Every row gives one point. Each copy is the shape, with its points in the same order, turned, moved and blurred by noise. Is it also mirrored, or only turned?
In the rows, zero is written as 128.

Shape:
[[ 80 160]
 [127  27]
 [116 160]
 [123 127]
 [126 148]]
Copy 1:
[[104 153]
 [ 69  19]
 [139 139]
 [121 105]
 [141 122]]
Copy 1 is: only turned
Copy 2, 5 rows:
[[134 177]
 [ 52  62]
 [158 139]
 [134 107]
 [153 129]]
Copy 2 is: only turned
Copy 3, 5 rows:
[[ 79 142]
 [117   7]
 [118 143]
 [121 113]
 [124 131]]
Copy 3 is: only turned

Shape (7 x 3):
[[117 159  98]
 [143  64 152]
 [174 138 118]
 [ 95  43 100]
 [119 182 185]
 [140 170 147]
 [ 69  92  89]]
Copy 1 (7 x 3):
[[139 119  96]
 [ 71 155 179]
 [127 170 117]
 [ 24 108 139]
 [191 115 158]
 [177 134 134]
 [ 75  75 114]]
Copy 1 is: mirrored
Copy 2, 7 rows:
[[ 96 148 111]
 [160  64  91]
 [158 146 113]
 [111  61  35]
 [111 113 193]
 [123 134 159]
 [ 69  92  60]]
Copy 2 is: only turned
Copy 3 (7 x 3):
[[144 136 113]
 [ 62  69 152]
 [148  81 150]
 [ 37 136 164]
 [139  71  54]
 [149  86  93]
 [ 67 166 128]]
Copy 3 is: mirrored
Copy 4 (7 x 3):
[[138 114  97]
 [ 71 131 190]
 [156 106 164]
 [ 46  87 144]
 [150 203 113]
 [157 155 136]
 [ 61  86  99]]
Copy 4 is: only turned

Shape:
[[218 115 160]
 [ 40 132 171]
 [141 114  80]
 [133 167 115]
 [121  86  85]
 [151  91 126]]
Copy 1 (6 x 3):
[[ 62  78  83]
 [137 182 203]
 [167  86 114]
 [147 146  98]
 [166  73 147]
 [114  82 128]]
Copy 1 is: mirrored
Copy 2:
[[141  93 201]
 [ 86 171  54]
 [202 121 107]
 [155  84  89]
 [193 152 106]
 [168 136 146]]
Copy 2 is: mirrored
Copy 3:
[[155 189  77]
 [ 38  92 176]
 [170 107 152]
 [123  92 115]
 [154 125 186]
 [145 152 147]]
Copy 3 is: only turned
Copy 4:
[[229 127 111]
 [ 74  70 170]
 [134 125  66]
 [124 155 116]
 [123  87  62]
 [166  91  91]]
Copy 4 is: only turned

Shape, 8 rows:
[[140 123 153 110]
 [141  93 199 100]
 [156  98  97 113]
 [ 64 122 129 154]
 [169 155 106 148]
 [ 41 191  51 159]
 [143  78 148 139]
 [ 98 135  85 182]]
Copy 1 (8 x 4):
[[167 125 130 116]
 [194 118 151  84]
 [149  97  83 111]
 [ 94 147 150  74]
 [115  84 123 162]
 [ 23 191 116 146]
 [149  86 131  81]
 [ 54 109 128 111]]
Copy 1 is: only turned
Copy 2 (8 x 4):
[[136 119 151 119]
 [ 93  78 157 125]
 [193 109 163 142]
 [141 145  75 120]
 [172 173 188 148]
 [213 222  67  79]
 [147  88 147 163]
 [187 181  95 145]]
Copy 2 is: only turned
Copy 3:
[[131 128 130  87]
 [111 143 145  40]
 [171 100 162 109]
 [ 93 154 159 157]
 [184 130 107 132]
 [102 116 121 249]
 [149 148 173  86]
 [146 152 155 188]]
Copy 3 is: only turned
Copy 4 (8 x 4):
[[111 139 146  93]
 [101 140 152  46]
 [106  97 157 141]
 [166 105  84 108]
 [141 155 167 160]
 [188 126  36 198]
 [124  99 163  88]
 [177 105 117 160]]
Copy 4 is: mirrored

Shape (9 x 4):
[[189 126 114 105]
 [140 127 147 170]
 [100 141  47 167]
 [107 134 104 160]
 [127 115  42 130]
 [136  76 150  40]
 [177 128 130 180]
 [ 81 219 153  92]
 [108  93 118 156]]
Copy 1, 9 rows:
[[134 116  79 179]
 [138 143 152 138]
 [123 193  87  75]
 [111 159 128  95]
 [128 155  52  83]
 [ 86  24  86 147]
 [165 155 133 158]
 [  7 162 139 151]
 [136 121 129  88]]
Copy 1 is: mirrored
Copy 2, 9 rows:
[[160 101 161 134]
 [ 98 108 126 119]
 [134 141  62 170]
 [109 143  91 146]
 [159 124 110 195]
 [119 167 245 163]
 [111  71 117 117]
 [131 215 130  75]
 [ 78 130 123 175]]
Copy 2 is: mirrored
Copy 3:
[[159  81 171 143]
 [135 144 119 158]
 [ 48 120 153 124]
 [ 99 146 135 126]
 [ 71  77 160 108]
 [196  80 129  72]
 [131 120 123 187]
 [164 215 206  70]
 [108 124  99 110]]
Copy 3 is: mirrored
Copy 4 (9 x 4):
[[174  89  93 106]
 [119  85 172 102]
 [134 133 158 210]
 [122 128 155 142]
 [139 115 108 195]
 [100 147  48  75]
 [153  71 169 114]
 [156 224 164  86]
 [ 96 106 142 141]]
Copy 4 is: only turned
